Each row of a before or after table is a point. The points were changed in one or more steps. Then noise was added and the rows were shuffled. The steps act on how far a point lies along the listed directions, d1 being the first. Name the steps. A step turns or swaps two directions, mirrors them in a line or flattens them onto one, adds a multiple of one to another, or multiplies one. Angles are multiples of 10 degrees, from the lower direction toward the higher: turns from -170 to 170, lines from 10 to 170 but not 90. Use the fewest steps. Two steps may share a direction if one is a turn and the other turns, adds or multiplies; they go together, in the order done. Otherwise the lowest direction goes first.
In the rows, 128 means zero.

Directions:
(1): [150  89]
(2): [167 150]
Before (10 x 2):
[[ 90  62]
 [129 124]
 [100 112]
 [145 131]
 [181 119]
 [153 121]
 [200 165]
 [112 162]
 [118 100]
 [138 107]]
After (10 x 2):
[[120 142]
 [123 151]
 [132 124]
 [206 114]
 [118 179]
 [145 146]
 [161 128]
 [151 105]
 [ 68 186]
 [ 97  98]]
Steps: turn d1 and d2 by 110 degrees

Directions:
(1): [134 168 111 182 118 121 120  74]
(2): [136 155 164  88  85 116 167 101]
Before (14 x 8):
[[141 143 117 139 131 113 120 122]
 [113  98 188  46 119 124 139 155]
 [ 87  83  82 178 179 168  73 188]
 [121  90 128 111 132 116 135 165]
 [ 99 119  81 170 176 110  82 126]
 [132 108 161  61 106 116 165 173]
 [151 168 103 184 131 124 115  77]
 [111  99  82 155 155 124  92 158]
 [108  73 121 118 188 140  98 197]
 [155 121 100 161 143 136 106 122]
 [101 128  69 249 204 128  57 105]
 [139 134 174  63 111 105 171 175]
 [142 141 178  67 119 143 161 126]
 [124 109  89 161 181 118  88 128]]
After (14 x 8):
[[104 114 117 110 150 105 120 140]
 [136 141 132 137 140 114 132 162]
 [ 88  78 119 114 156 163 108 200]
 [155 117 120 125 127 131 124 133]
 [113  94 111 111 137 122 115 166]
 [142 145 141 127 144 148 130 112]
 [107 119 142 124 154 119 125 128]
 [153 165 133 135 112 119 141  89]
 [128 112 120 131 134 120 127 159]
 [129 106 120 109 159 110 119 137]
 [139 143 127 125 124 110 129 126]
 [119  90 118 129 140 120 126 160]
 [108 107 144 120 147 131 101 141]
 [110  71 128 111 183 141 104 199]]
Steps: flatten d1 and d2 onto the line at 40 degrees

Directions:
(1): [115 154 129 148 183 149 140 143 185  80 145 162]
(2): [127 189 180 128 122 133 185 116 133 167 145 111]
Before (12 x 12):
[[123 102 112 127 139 124  98 122 120  98 123 143]
 [142 120 137 130 111 123 129 123 107 136 126 125]
 [137  96  95 146 162 143  95 144 168  73 114 154]
 [128 101 121 112 123 126 118 119 100 157 115 120]
 [142 110 128 116  98 107 122 134  88 149 120 115]
 [134 133 112 145 160 149 119 131 156  93 138 149]
 [119 163 123 148 161 138 134 124 150 114 140 143]
 [125 138 132 123 111 112 141 122 104 161 119 115]
 [113 105 110 130 161 130 100 141 152  76 133 154]
 [149  59  68 131 120 111  62 150 124 104 109 137]
 [123  54  61 136 141 116  72 147 120  77 111 144]
 [128  87 117 115 106 130 108 123  98 130 113 122]]
After (12 x 12):
[[134  83 120 100  87 112 109 112  65 187 103  98]
 [135  72 116 102  73 118 100 112  59 162 101 102]
 [152  89 127  98  50  88 113 124  39 189 104  86]
 [122 106 112 130 144 128  97 122 128  93 124 146]
 [123  59  60 136 144 121  72 147 125  73 111 146]
 [109 182 126 164 204 150 141 133 193  78 153 165]
 [101 123 111 146 203 144 111 152 195  39 146 179]
 [124 154 115 162 210 165 129 144 202  50 153 179]
 [155  52  69 123 104 103  58 147 109 116 106 127]
 [125 118  97 166 210 162 105 157 217  34 129 184]
 [133 122 131 111  79 101 132 112  72 190 111  97]
 [146 107 137 120  90 117 124 119  82 156 116 112]]
Steps: multiply d1 by 2.5

Directions:
(1): [157 146 113  95 101 129 134 122 108 120 102 166 205 176  80 141 179 106
 111 135]
(2): [154 160 160 130 156 143 159  76 141 145 160  83 177  82 148 106 170 137
 106  92]
(3): [122 109 159  86 117 115 118 126 119 119 101 127  79 102  84  38 169 134
 102 143]
(4): [153 123 100  87 155 128 118 131  71 170  88 121 162  69 120 130  83 166
 152 152]
(5): [ 81 135 147 135 148 142 147  90 142 205  83 102  99 149  80 173 134 116
 113 138]
(6): [ 94 139  82 161 150 137  69 105  59  89 123  99 118 127 125 141 154 134
  81 105]
Before (10 x 20):
[[185 145 132  78 113 134 153  92 130 158 107 117 224 104 101 106 150 148
  135 144]
 [130 113 116 145 142 150 114 143 108  94 151 111 125  90 177 128  81 144
  133 114]
 [144 120 115 119 129 118 134 145 116 120 141 140 156  89 147 105 124 149
  146 133]
 [125  95 116  83 107 109 141 143 124 137 102 157 115 125  98 127 126 125
  145 159]
 [149 127 187  90 132 131 190 130 195 163 157  99 121  85 132  71 134 133
  132 117]
 [109 138 134 155 138 148 144 137 141 125 138 108 115 126 146 163 140 126
  126 102]
 [148 122 113 133 117 124 123 148 119 112 153 130 168 119 166  95 125 163
  167 137]
 [143 123 134 142 118 120 113 125 137  74 200 115 132  93 181  94 138 120
  110  99]
 [176 140 158  85  93 127 164 133 143  74 162 157 195 133 124  93 157 120
  118 128]
 [ 97 140 137 132 110 127  97 110 125  70 126 114 119 182 106  91 229 104
   69 114]]
After (10 x 20):
[[ 92  80  76  98 106 106  91 164  80 109  82 163  76 145  90 146 108 126
  137 168]
 [123 174 151 141 181 159 138  54 114 116 180  21 150  50 143  71 215 145
   45  51]
 [141 112 137 140 130 147 141 149 147 103 162 120 123  97 184 122  78 135
  148 118]
 [171 163 134 100 128 140 138  92  84  64 165 114 221  96 129  94 191 135
   79  98]
 [152 136 183  79  92 119 163 121 184 121 122 143 161 174 100  75 207 100
  117 141]
 [139 126 107 141 128 127 113 140 108 106 157 116 168 110 172  95 134 166
  154 128]
 [123 144 149 145 139 147 161 133 158 135 146 110 134 126 146 159 150 122
  127  98]
 [139 125 117 132 139 123 123 134 106 115 149 122 154  78 155 101 130 157
  133 122]
 [183 171 126  98 160 151 139  35  88 154 130  50 248  45 124  93 181 169
   92 104]
 [167 140 164 132 120 127 152 102 167  90 219 103 166  81 187  80 165 117
  107  85]]
Steps: turn d1 and d4 by 20 degrees; multiply d2 by 2.5; multiply d6 by -1

Directions:
(1): [100 137 143 102  85  99 148 188  78 129 150 166 115  95 107 109 163 149
  93 192 125 150 160 169  86 131 134  75  99 157 145 115 135 138 123 141
 102 105 138  36 132 107 114 103 112  75 213 157 125 121 116 143 110 134
  89 109 148 143 158 136 138 131 199 127]
(2): [125 101 147 120  61 203 124 110  97  85 158 135 133 144 116 207 135 113
 163 161 113 132 131 114 162 109 194 123 105  85 130  78 152  86 141 108
  98 141 122  90 132 136 130 202 148 142 117  80 132 138 122 120  84  97
  79 130 102 106 171 155 142 192 106 118]
(3): [165 173 165 139 146 181 141 150 162 196 146 137 134 126 142 109 114 121
 162 162 179 129 131 104 124  64 163 120 111  81 100 149 124 189 149 115
 145 148 124 111 186 146 125 138 130 156 178 111  89 149 110 104 111  89
 184  62 188 142 146 139 177  89 120 153]
(4): [138  90 101 161 114 151 158 122 155  96 131 130 194 124 117 118 120 183
 148 116 145 139  80 168 128 104 125 148 164 161 109 118 159 123 106 165
 122  97 164 157 148 103  73 102 131 126 131 157 224 118 108 172 138 126
 122  83 134 103 201 162 210 115 101 154]
(5): [143 174 130 148 108 168 154  87 133 110 184  69 112 145  71 131 194 137
  70 112 140 140  79 134 116 130 126  86  98 139  87 154 118 168  90 172
 145  77 138 134 113 134 132 126 125 159 123  82 118 135 104  63 147 183
 146 150 110 125 121 210 107 148 156 153]
(6): [110 137 164 168 147 120 151 154  71 114 109 141 148 133 123 104 116 196
 160 148 144  67  94 153  53 121 100 148  85  51 157 119  87 129  94 118
 145 115 156 182 142 156 105 164 181  92 148 102 167 109 130  88 118  96
  98 135 113 137  88 117  81 143 125 167]
Before (8 x 64):
[[139  85 110 136  99 169 140 105 162  94 133 125 155 157 109 160 133 121
  133 133 123 140  82 113 168 126 152 145 161 121 112 106 148 104 107 134
  135 119 129 152 108 136 131 151 128 126 100 111 120 152 126 155 114 144
  120 115 109  97 182 179 166 157  88 133]
 [135 197 166 133 129 163 141 122 119 149 142 116 104 122 108  88 150 152
  123 144 155  79 110 139  62 107 113 123  80  61 114 136  81 160 115 132
  154 105 122 152 153 155 135 144 145 119 159  71  74 130 127  50 116 146
  179 137 128 158  55 127  84 118 134 160]
 [129  85 103 105  96 112 148 187 103 132 147 175 139 107 117 124 113 143
  152 176 123 165 161 153 125 121 138 113 158 202 148 108 151 121 132 145
  113 106 126  58 143  89  99 105  90  76 172 180 165 126  85 193 112 134
  110 106 154 120 192 135 190 128 143 107]
 [105 119 128 123 112  78 175 152  64 101 128 157 125 111  92 112 147 196
  113 157 123  90 110 172  53 143  83  93  91 135 169 132 100 123  94 157
  103  86 157 120 105 116 101 133 142  84 191 156 174  82 121 111 119 154
   68 157  90 137 116 128  89 154 177 148]
 [123 106 153 119  90 134 113 129 117 138 141 135  97 135 134 157 137 123
  136 146 116 128 146 108 127 112 157 108 111  99 140  93 126 113 152 125
  117 149 115  73 128 133 148 147 132 129 134 126 105 159 132 103 106 119
   72 140 153 138 116 130  82 163 133 123]
 [117  97 108  68 103  87  87 134 140 137 104 169 125  97 147 152 113  94
  102 156  79 173 218 120 162 159 164 123 137 182 154 115 169  89 140 106
  120 161  90  71 120  96 164  93  83 117 130 196 100 119 160 175 125 147
   97 140 121 109 149  83 164 110 144  44]
 [102 145 153 155 142  98 168 139  89 124 135 111 125 133  75  88 158 176
   85 129 124  78  85 169  53 154  97 124  97 127 119 109 102 153  90 157
  159  91 168 169 121 137 102 121 147 118 147 112 159 113 119  81 137 161
   99 161  90 141  74 161  90 123 168 150]
 [164 107 145 167 149 194 145  98 175 101  96 130 197 157 151 157  77 148
  222 100 155  89  73 101 156  81 156 183 160  81 106 122 143 111 117 105
  147 146 133 194 172 154 124 195 171 173  61  94 195 126 143 125 116  93
  158  88 121 102 162 140 147 152  48 160]]
After (8 x 64):
[[ 96  85 166 150 123 135 145 141  69  99 104 152 155 144 117 149  96 164
  179 149 109  52 103 145  89 134 145 176 107  63 148  50 122  86 123 103
  136 148 159 178 140 149  98 194 182 116 114  94 185 113 136 116  93  87
   55 150  73 122  99 116 109 159  99 133]
 [142 110 124 157 107 140 146 106 161 126 151 102 136 138 109 119 151 169
  115 108 141 137  84 138 114 103 125 114 139 142 104 123 132 143 116 175
  136 102 145 125 135 118 112 101 128 142 126 142 167 151 111 106 143 152
  103 119 159 125 141 174 124 135 127 156]
 [132  83 117 159 151 124 152  92 107  85  92 133 159 146 127 150  86 186
  188  96 124  54  73 130 101 129  88 171 125  77 164 122  98  89 104 127
  121 124 149 229 111 140 106 187 177 133  92 122 204  85 138 111 123 118
   88 168  63 112  99 107  91 163  74 149]
 [123 213 193 106 141 105 150 174  89 161 135 141  78 121 113 100 166 121
   95 174 146 104 149 115  68 131 125  67  65 101 132 163  87 179 107 107
  147 120 111  61 141 160 177 156 137 113 175  92  57 127 145  48 116 151
  149 135 145 167  72 134  25 150 206 145]
 [152 111  68 107 142  96 103  82 216 138 115 108 152 113 128 117 127 112
   70  82 104 186 152 125 172 159 127 134 176 231 104 163 171 130 107 158
  155 123 108 148 114  88 151  42  69 161  87 202 137 119 146 166 175 200
  159 137 122  98 151 129 192  73 123  74]
 [124 129 164 143  82 193 155 152  98 106 129 168 164 109 121 115 115 198
  189 184 155  76 109 171  65  77 151 149  97  47 133  78 120 110 121 121
  117 112 148 134 184 137  87 169 167  89 181  95 160 121 121 116  78  89
  118  88 132 136 140 120 162 138 102 166]
 [173 118  83 135 185 130 112  92 181 157 127  92 117 159 137 129  89  86
  156  68 128 136 120  80 175 138 105 165 186 168 114 163 117 139 133 133
  169 132  96 189 119 129 150 122  99 166  47 127 112 140 106 132 156 162
  199 165 125 117  97 128 127 112  72 106]
 [129 136 129 108 109 134 130 120 140 127 147 114  92 150  97 143 168  86
   79 148 117 143 116  99 144 150 140 102 123 125 119 133 118 133 112 127
  144 120 105 109  85 148 172 141 114 118 124  99  37 158 132 113 118 173
  130 152 115 126 122 169  98 155 145 121]]
Steps: turn d1 and d4 by 150 degrees; swap d2 and d5; multiply d6 by 1.3
